Every row gives one point. Before rounding, the points of a table are all equally far from one centre. They may lie mostly on one side of it. Where is the centre, to within rounding?

Points (7 x 3)
[[-31 -32  14]
 [-31 -53  10]
 [ 16 -49  27]
 [ -5  13 -33]
 [-38 -36   5]
 [-14  -7 -60]
 [-41 -13 -25]]
Centre: [  6 -36 -22]

Points (13 x 6)
[[ -7  35 -49  -2  16 -21]
 [-50  27 -33  -3  -2  23]
 [-41  42  -7   6  21  -1]
 [-45  21  -9  18  -2  26]
 [-60  19 -18   1  -1  12]
 [-51  35  -8  16  -7 -11]
 [-44  22 -20  -1  32   0]
 [-47  15  -1   0   2 -34]
 [-36   7 -39  19 -24 -21]
 [  4  34 -25  34   2   2]
 [-32  37  -6  14  22 -22]
 [-27   2 -54  20  -1   3]
 [-36   5 -14  26  22  -9]]
Centre: [-14  15 -17  -6  -5  -2]

Points (18 x 11)
[[-18  40  21 -24 -14 -34  -2  -8   0 -21   9]
 [  6  19 -41 -45 -13   0  24 -11  -4 -19   7]
 [  0  10  26 -33  -2 -42  27 -27  -8 -21   6]
 [ 14 -16   5 -44 -24  -7  48  -6  20 -17  15]
 [-18  34  18 -33 -30 -10  42   4   0  -9  13]
 [-24  18  10 -26 -38 -18  53 -13  -3 -12  -3]
 [ -6  11  -4 -60 -41   3  16   5  17  -2  26]
 [ -8  27 -25 -50 -40  -1  -1 -13   1 -11  -8]
 [-26  27 -11 -44 -35  10  43  -3 -27 -20   8]
 [ -2   7  -3 -37  -2   2  29   1  39 -11   7]
 [-14  21 -14 -60 -13  -5  23 -10   9   3   8]
 [ 12 -14  20 -48   2 -14  44   0  -9  -2  15]
 [ 14  12  23 -41   0  -2  14 -19  12   8  -5]
 [  3  14 -21 -43 -11 -25   1   2  27 -22   6]
 [-10  21   5 -57 -18  20  18 -13   6   3  33]
 [-12  25   3 -14 -39  -9  43 -17   9  -7 -11]
 [-13  -9  -7 -42   7 -20  13 -14  33  -7  27]
 [  6   4  27 -49 -10 -31  28 -12   2  -5  -2]]
Centre: [-13 -11   3 -18 -19   2   5  -6 -13 -21  11]

Points (21 x 14)
[[  9  -1 -24  -7  29  33 -46  -3  12   3   7 -26 -23  -3]
 [  1 -13   2  -8  47   8 -27  50 -18   6   2  -3 -29  -8]
 [-21   3 -26 -10  46   2 -14  36 -33   1   6   7 -11  15]
 [ -1   2  -5 -10  46  25 -39  29 -33  12  20  -4   2   8]
 [  1 -20  -1 -42  31  14   5  33  -4   5 -19 -28 -36 -11]
 [  9  -8 -31   9  35  13 -17   9 -17  18   8  -5 -23  -6]
 [-27 -11 -35 -15  26  15 -37  -1  -1  30 -10 -13 -14  10]
 [  5  17 -30 -49  38  18 -38  11 -10   9  -4  10 -34   7]
 [ 10   1 -28 -14  -2  -7 -31  34 -35   3 -23 -31  -2  -2]
 [ 10 -16 -13 -17  24  23 -43  10 -27  14   1  14 -33   4]
 [-10  15   2  -3  23  16 -36  44 -33  34  18 -23 -12   0]
 [ 15  -4 -11  -9   8  31 -41   9 -24  21  11  -5 -41  -2]
 [  0  18 -23  -1  40   1 -34   9 -17  14  29 -25  -5   6]
 [ -8  -8  -7   1   9  20 -40  32 -12  31  -8 -12 -13 -33]
 [  7  10 -17   4  24   2  -1   5 -30  19 -27 -42 -11  -5]
 [ 19  15 -23 -29   7   3 -60  17  -8  13   4  12 -29  12]
 [ 15   5 -22 -25  17   9 -38  40 -26 -11  20 -16 -30  -1]
 [ -4  12 -20  -9  42  10 -19  17 -28  15   2 -33 -35 -21]
 [ 13  31 -16 -41  29  -3 -26   2 -27  -1  14 -22 -39  18]
 [ -1  -3 -21 -12  32   5 -12   8 -33   6  10  -3 -45 -14]
 [-12  11 -27  -9  59   3 -37   7  -9  16   7 -15 -10  12]]
Centre: [ -6  16   4 -19  12  11 -17  16  -2   3  -9  -9 -11   8]

Points (25 x 20)
[[ -8   1  23  11  -3  25   2 -31  30   3  24 -23  -8  -9  15  15   6   3
   23 -32]
 [-25  -3  34  16 -14  32 -24 -21  11  -5  16 -26  -6 -18  -7  30  25  13
   15  -7]
 [ -2  -5  18  15 -16  14 -13 -35  24  -4  33 -36  -8 -14   0  37  13  -3
   21 -20]
 [ -8 -25  45  14 -12  -4 -17 -14  26   1  12 -35  -4  -3   2  32   6  14
   36  -6]
 [  2   1  33  23 -11  12 -13 -15   3  -5  38 -31  14  15   5  27  10  -6
    0 -20]
 [  3   2  17  21 -30   9  -2 -21   7   1  13 -60  -7 -24   3  26  12   0
   18  -3]
 [ -7  -4  24  30 -20  17   1 -31  19 -26   3 -30   4  -2  -1  43   9   0
   34  -2]
 [  4   6  29  13 -24  13 -13 -39  -2  -9  35 -24 -14  -9 -13  45  13   9
   21   8]
 [-18  -8   8  27 -11  31 -18 -18  14  -1  28 -40  -6   2  23  16  13  14
   17  19]
 [ -4   5  31   8 -20  13 -16 -21  25   0  28 -35  18 -18  11  35   2  12
   20 -11]
 [ -2 -25  -2  16 -25  30 -16 -26  17   2   1 -27 -13 -15  10  32 -12   0
   10 -10]
 [  0 -11  20  27 -25  20 -34 -29  20   0  26 -21   4   9  -4  36  18   1
    6 -10]
 [ -3   8  17   7 -45  -1   1 -25  17 -27  39 -37 -36  -7  -1  28   2   9
   15   9]
 [-12  -4  18  31 -23   5   7  -6  17  -1  19 -42   9  -2  18  30  11  22
   12 -12]
 [ -9 -13  36   4  -2  17   4 -33   5 -12  24 -20 -11   2   3  45   4  18
   28   0]
 [ -9  -1  21  16 -39  22 -10 -15  27  13   6 -19 -25 -11   8  38   5  13
   13  -9]
 [ -1   6  23  29 -20  29  -7 -25  34 -15   2  -8  -5   2   5  31  14  18
   36  -2]
 [-31   3  30  14 -21  23   1   5  11 -11   2 -24   1 -18   4  13  12  17
   36 -26]
 [-14 -11  40   9 -29   7 -16 -13  -2 -15  23 -36  -2  11  23  32  -4 -11
   21  -4]
 [ -9  -6  15  16 -27  20  -9 -29   5   4   3 -35   2 -14   0  46  21  -1
   18   2]
 [-16  -3  37  14 -45  12 -11 -39   8 -11   2 -22   1 -15   9  31  13   4
   14 -13]
 [-12   3  35  15 -33   7   0 -27  28   6   4 -37 -16  -9  22  25 -15   1
   20  -5]
 [ -7  -7  15  22 -14  11 -12 -26   6 -15  33 -38  -7  26 -15  32  27  16
   22  -9]
 [  6 -17  34  39 -19  16 -13 -26  -4   7  25 -11 -21   3   8  28  -1  15
   26   9]
 [-16   7  33  26 -25  17   8 -38  28  -5  15 -32  -2   2   2  34   2  17
   29   5]]
Centre: [ -7  -2  11   8 -17  -1  -8 -14   9 -10  12 -12  -5  -1  -9   0   0   5
  15   5]

Points (31 x 24)
[[-51   9   8  48   9  17   6 -12  17 -20 -16   7  22  23   5  -6  12   9
   15  14  -8 -15  -7   1]
 [-56  11  20  11  -6  41  11 -24  23  -4  -4  15  17   5 -28 -21  43 -10
   13   2   9 -16   8  -8]
 [-40   2   9  49 -15   9 -15 -10   5 -16  -7  19  35   1 -33   1  55 -22
   27  13   6   3 -23 -12]
 [-57  14  27  23   4   7  -3 -11  25 -25 -11  30  22  25   6   2  44 -18
   16   5   5   4  15 -35]
 [-35   2  23  31   5  21   5  -7  21 -23  14   3  30  24 -48 -18  29 -14
   25  18  18 -17 -14 -24]
 [-30  -7  20  48  18   7   7  -9  14 -43  -2  14  26  16 -12 -15  29 -12
   28  14  12 -13   2 -33]
 [-28   2  19  24  31  25 -13  -4  15  -4 -17 -13  21 -13 -20   0  38 -24
   26  21  -6  -8   3 -39]
 [-41  21  24  30   3  26 -16  -3  11  -3 -18   7  26  30 -21  -2  20 -44
   28   4   3  -8   9 -34]
 [-18  -3  35  18  -5  27  12 -28  31 -17  14  27  -6  15 -16   2  30  10
    6   8  16 -15  -6 -43]
 [-52  18  29  35 -11  19  -6  -4  30 -11   0  11  45  12 -32  -1  14   1
   30   3   0  15   7 -32]
 [-50  19  20  22  11   4   0 -33  15 -41  -9   7  32  28 -13   7  27  11
   21   7  10   6  -6 -18]
 [-37   3  27  42  -5  27  10  -3  27 -36   3  14  40  18 -23  -5  32   2
   45  -8 -22   0  17 -20]
 [-59  12  36  26  -1  26  -4 -14  25 -20  -7  21  23   9 -25  -9  40  -7
   22   7 -21   4 -16 -12]
 [-43   2  21  28  14  18 -27 -25  18 -42  -8  14  20   5 -16 -24  30  -5
   17  -2  -7  26   4 -25]
 [-60  21  41  48  -1   6  -9 -11  19 -11  -5  23  21   7 -15 -12  31 -11
    9  -1 -10   6  -7 -15]
 [-41  17  34  21  -6  17  -4   0  31 -29   5  16   8  17 -25 -14  30 -12
   17  13  11 -25  10 -16]
 [-46  21  15  32  10 -13 -14  -6  33  -3   4  15  21  19 -35  -8  39   5
   21  17  17 -27 -15 -35]
 [-34  35  30  39   6   9  11 -14  19 -18 -10   6  16  18 -11 -19  28 -12
   16  27   8   0   3 -40]
 [-52  15   8   7  11  28  13  -2  33 -12  -6  12  36   8 -35 -11  26   8
   23  13  -2  -6  -1 -36]
 [-52   1   5  34 -11  45  -9 -15  19  -1  -8   9  36   8 -11  -4  32 -18
   24   9  15  12 -12 -24]
 [-57   9  30  37 -16 -10 -10  -9  42  -8  -9  45  20  28 -31  -2  26   8
   20   6  -1   5   7 -17]
 [-29 -11  54  45  -4  22 -18   2  23 -19   9   8  28  27 -18  -9  21  -2
   39  -9   4 -15   1 -31]
 [-37  13  25  16   5  -1 -32  -4  21 -22  -4  16  39  16 -13 -32  18   8
    7  21  -3 -17   3 -14]
 [-47  16  34  16   3  -2  -2  -5   3  -4  14  -7  20  29 -20 -31  13  10
   18  26  19 -22   5 -18]
 [-37  -1  29  18 -10  28 -10 -20  10   0 -22  22  56  31 -10  -7  15  16
   25  21   3   5   9 -38]
 [-41   0  36  17   2  23  -5  -3  20 -25  -8   9  45   8 -18   2  31 -11
    9  24  -1 -12   8  -3]
 [-50  16   3  39   3 -13  -3  -8  40 -14  33  -8  28  28  -8   7  21   7
   36   9  -3   5  16 -34]
 [-41  14  26  40 -10  20 -22 -19  21 -15  -6  15  16  54 -22  -6  24 -15
   40   2   2 -20  -4 -33]
 [-54  23  14  16 -10  16 -12 -42   3 -13  -9  25  38  11 -14  -2  36 -15
   24  -8  -1 -12  -6 -13]
 [-53  15  23  34   8  14  13  -8  14 -11  20  11  34  16 -22 -24  39 -14
   15  16  12  14  -7 -39]
 [-49   7  28  36  -9  21  16 -14  31 -17 -14  10  15   8 -29 -10  19 -10
   28   8  -1 -19  16 -36]]
Centre: [-11  -8   8  18  -1  -3  -1 -11  11  11  -1   5  13  27 -18  -6  38   2
  20  -6  -7   8   7 -14]

Points (29 x 24)
[[ -8  22  -8 -22 -15 -46  20  24   7   9   0 -12   7  -6  20 -43  18  15
   21  10 -10 -17 -34 -17]
 [  6   5  -3   1 -22 -22  48  34  25  17  21  31 -34  19  19 -32  35  13
   30   5   1  -9 -23 -29]
 [-12  36 -12   1   3  -5  24  15  -2  22  17  28 -12  12  35 -33  15  33
   21   1  -3  -4 -14 -35]
 [ 19   4 -22 -36  18 -23  38  32  24  -5   0   9 -30   1  47  -9  11   7
   11  10  13   5  -8  -2]
 [-19  13   3 -10 -12   4  17  11  48   5   6  -1 -12  -2  26 -35  18  14
   13 -10 -23  -6 -16 -36]
 [  3  20  23  -7 -28 -24  31  12  22  -7   3 -17 -29  -2  30 -34   8   1
   -3  16 -21   4 -28  -5]
 [ -2  20 -14 -20 -32  -6  17  39  43   4  -9 -10  -2  -4  34 -13  35  -9
   25  22 -17  10 -36 -28]
 [-21   3   2 -23  -8   0  27  33  14  34   9  42  -2   4  24 -38  13   2
   -5  -7 -16  30 -29 -26]
 [ 11  23  -5 -11 -29  -2  43  29  19  11 -27  17 -25  27  29 -34  26 -17
   12  -9 -32 -10 -12  -9]
 [-17  15 -32  -5 -25 -35  26  17  25  25 -19  20   5 -13  14 -39  29   4
    3   9 -15  27 -24 -26]
 [ -7  44 -17 -21 -17  -4  21  -5  30  25   1  29  -1  25   6 -55  28   6
  -10  16  19   8 -12 -26]
 [ 13  18 -15 -15 -24  -8  -6  39  26  -1   7   2 -18  20  37 -23   6   4
   31   6  -4 -18 -27 -17]
 [ -2   0 -34  -3 -12 -20  26  25  33  18  17  14 -32  30  15 -50  25 -13
   -4   9   0   8 -16 -24]
 [  1  24 -18  14 -32 -52  15  11  24  -8  -5  12 -14  -2  19 -41  34  16
   21  -6 -10 -13 -35 -21]
 [ -9  24   7  -7 -11 -18  31   7  45  -3  -6  24  -9  20  44 -35  -3  -7
    0  18  -6 -19 -60 -27]
 [-12  19  25 -17 -13 -14  33  -8  14   5 -14  12  -9   2  30 -34   6  11
   -5 -15 -37  -9 -42  -9]
 [ -2  26 -18   4 -22 -19  47  30   2  12   6  22 -22   8  45 -38  55  -8
   13   0  -7  -7 -17 -32]
 [  4  -3 -16 -13 -14 -34  22  10  11  26  40  31 -28   6  28 -36  28  -1
   24  11   3   0 -19   9]
 [-15  13  -4 -18  -4 -15  29  26  34  31  -1  10 -30  19  35 -13  19   8
   18  12  -3  -4  -2 -30]
 [-15  30  -7 -14 -33  -4  37  30  30 -11  19  25  -2  14  39 -52  20  10
   27  -6   9  -6 -12 -36]
 [-38  20   6 -29  -8 -29  15  38  10  17 -12   1  -8  10  15 -30  27  10
   10  10 -21  18 -22 -15]
 [ -2   6 -15 -41 -24 -21  43  19   9  33   3  32 -14  25  10 -28  23  10
   19  -4 -18  13 -29 -36]
 [ -8   0 -24 -26 -15 -22   0  15  12  19  21  16  -4   3  37 -46  26 -18
   19   0 -31   1 -34 -25]
 [  7  23  15 -18 -19 -34  23  15  28   0  12  32 -37  -3  25 -28  27  -4
   37  11 -18  -1 -48 -19]
 [-10  10 -11 -13 -26   0  17  17  49  14   1  21 -19  30  43 -23  18   3
   15   3 -31  22 -19 -33]
 [-37  28 -24  -3   6 -25  25   8  17  18   8  53 -20  10  31 -35  25  -6
   -9   8 -11  -9 -23 -10]
 [ -1  -8 -26  -7   0 -46  37  28  40  29  24  -3  -9  25   8 -14  16  -1
   11 -13  -4  -3 -38 -14]
 [ 10  29   0 -37  -1   7  44  31   0  21  -4  24 -22  17  14   3  19   9
   26  32  -3 -14  -6 -17]
 [ -7  11 -12   8   7   5  30  36  24  25  -2  29 -23  19   8 -31  24   8
   40  33  -1   1 -23 -25]]
Centre: [  8   9   1  -3  -1 -15  26   7  13 -19   6  26  21  21  11  -6  29 -11
   7   6   0   9 -18 -12]

Points (28 x 24)
[[  7  -6  13 -16   1  20  -3  -7  -3 -13 -17 -10  23 -21  -1  -6 -13  20
    7  10 -31  36 -44 -10]
 [-12 -12  -6  -8  -4  23   0  -3 -11 -45 -41   1  12 -18   7   2  -2   5
  -15  36 -43  24 -18 -14]
 [  4  -8 -10  -1 -17   8   0  14   7 -27 -20  11  10 -20  13  -1 -24   9
    5  30 -48  17 -22  -4]
 [-10 -21  -1 -11   2  11  24  -5 -18 -39 -24 -10  -4 -16  16  -2 -11   2
    2  17 -48  36 -35   8]
 [-17 -24 -22  -9   6   8  11  -9  -9 -20 -34   5 -10 -35   2  -3   4  20
  -11  -2 -41  33 -25 -13]
 [ -1 -10  -5 -29  23  10   4   7 -10 -36 -33   9   5 -13   8  13 -19 -20
   13  17 -40  37 -29 -15]
 [ -2 -12  -8 -22   1 -10   3 -18  -3 -48 -26   9   9 -21  19  -1  -1   6
   11  21 -29  25 -21  -6]
 [ 13   3 -20  -1  12  12  -2   9 -12 -22 -17  -4   8   1  13   3 -14   5
    1  26 -24  37 -23  13]
 [-20 -28  -2  -6  22  13  10 -21  -6 -32 -30  -6 -12 -16   9  -9 -16 -16
   14  16 -50  51 -26  -8]
 [-15 -17   4 -20  13  21  -8  11  -2 -39 -27 -13  -5 -12  15   6 -19  -1
   24  35 -44  34 -27 -13]
 [ -8  -3 -22 -16  18  23 -16 -10  -4 -34 -32 -12 -15  -6  29   8 -15   1
    2  13 -36  12 -24  12]
 [ -3 -11   6  -1   3  32  -1   4 -15 -33 -25 -11  22   3  15  -2 -15  -7
   -6  26 -30  50 -32  -3]
 [  5   2   2 -20  -3  28   9  -4 -13 -22 -12 -10  -2 -13  32   6  -5  20
    8  16 -32  17 -40   7]
 [ -4 -27   7  -4  15  17  -8   1  -6 -47 -48  -6  -1 -13  15   3 -14  11
    0  21 -32  36 -28 -19]
 [ -9 -20   3 -13  -6  16  -7  12  10 -19 -33  -9   5 -21  13  -3  -7  17
    4  22 -36  30 -34  12]
 [-15 -14 -16   0   7   6  -9   1  -4 -30 -25  -3 -15 -24 -10 -16  -9   1
   25  11 -33  26 -38 -10]
 [-25  -8  -2  -2  15  27   7  10  -9 -34 -39  23  -3 -24   9   1  -4   4
   12  16 -34  45   0   2]
 [-11 -12  -3 -30   5  23   8   0 -24 -31 -35  -9  -6 -14  -4  15 -11   3
   -1  24 -46  29 -27  -9]
 [-16 -13   0 -10  19   1   9 -12   5 -19 -60   8  -9  -7   2  -3 -31   2
   -8 -12 -41  15 -21 -21]
 [-13 -13 -17 -22   1  12  -3   1  -1 -44 -30 -10  13 -19   3  -3  -9  11
    4  15 -23  37 -23   8]
 [-10 -14 -14  -9   0   3   7   2  15 -31 -12 -12   3  -1  32   6 -19 -10
    8  32 -45  37 -34   4]
 [-10   0  -4   1  -2  34   9 -12 -14 -43 -33 -17 -24 -12   8  -5 -22 -11
   -8  14 -44  33 -11  -1]
 [-22   0   3  -6  18  17  -7   9  -5 -48 -22  -5   2 -20  22 -19 -13  12
   11  27 -50  33 -15  -7]
 [ 10 -17 -19  -8 -16  10  -7   3 -20 -38 -20   1  11 -13  14  -5   0   1
   -3   4 -35  38 -19 -11]
 [ -3  -8  -7 -10  -2  11  11   0   7 -35 -28  12  -5 -11   5  -2   3  22
   26  23 -40  22 -22  -8]
 [-15 -24 -23 -15   6  -3   6   9  11 -29 -32   3   7 -24   5  13 -20  -1
   12  -5 -46  27 -21   1]
 [ -8   1  -1 -17   0  21   6   2 -12 -38 -25   0 -13  -9   9  -4 -18  -5
   14  22 -32  45 -32   6]
 [ -2  -1   4 -18   4  31  -6  -7 -19 -31 -29  -1  -7 -19  28  -5 -10  19
    1   4 -44  41 -31 -10]]
Centre: [-18 -11   2  -2  11  17   7  -6  -1 -12 -13  -5   3 -12  17   0 -13  -6
  -1   7 -23  17  -9 -21]
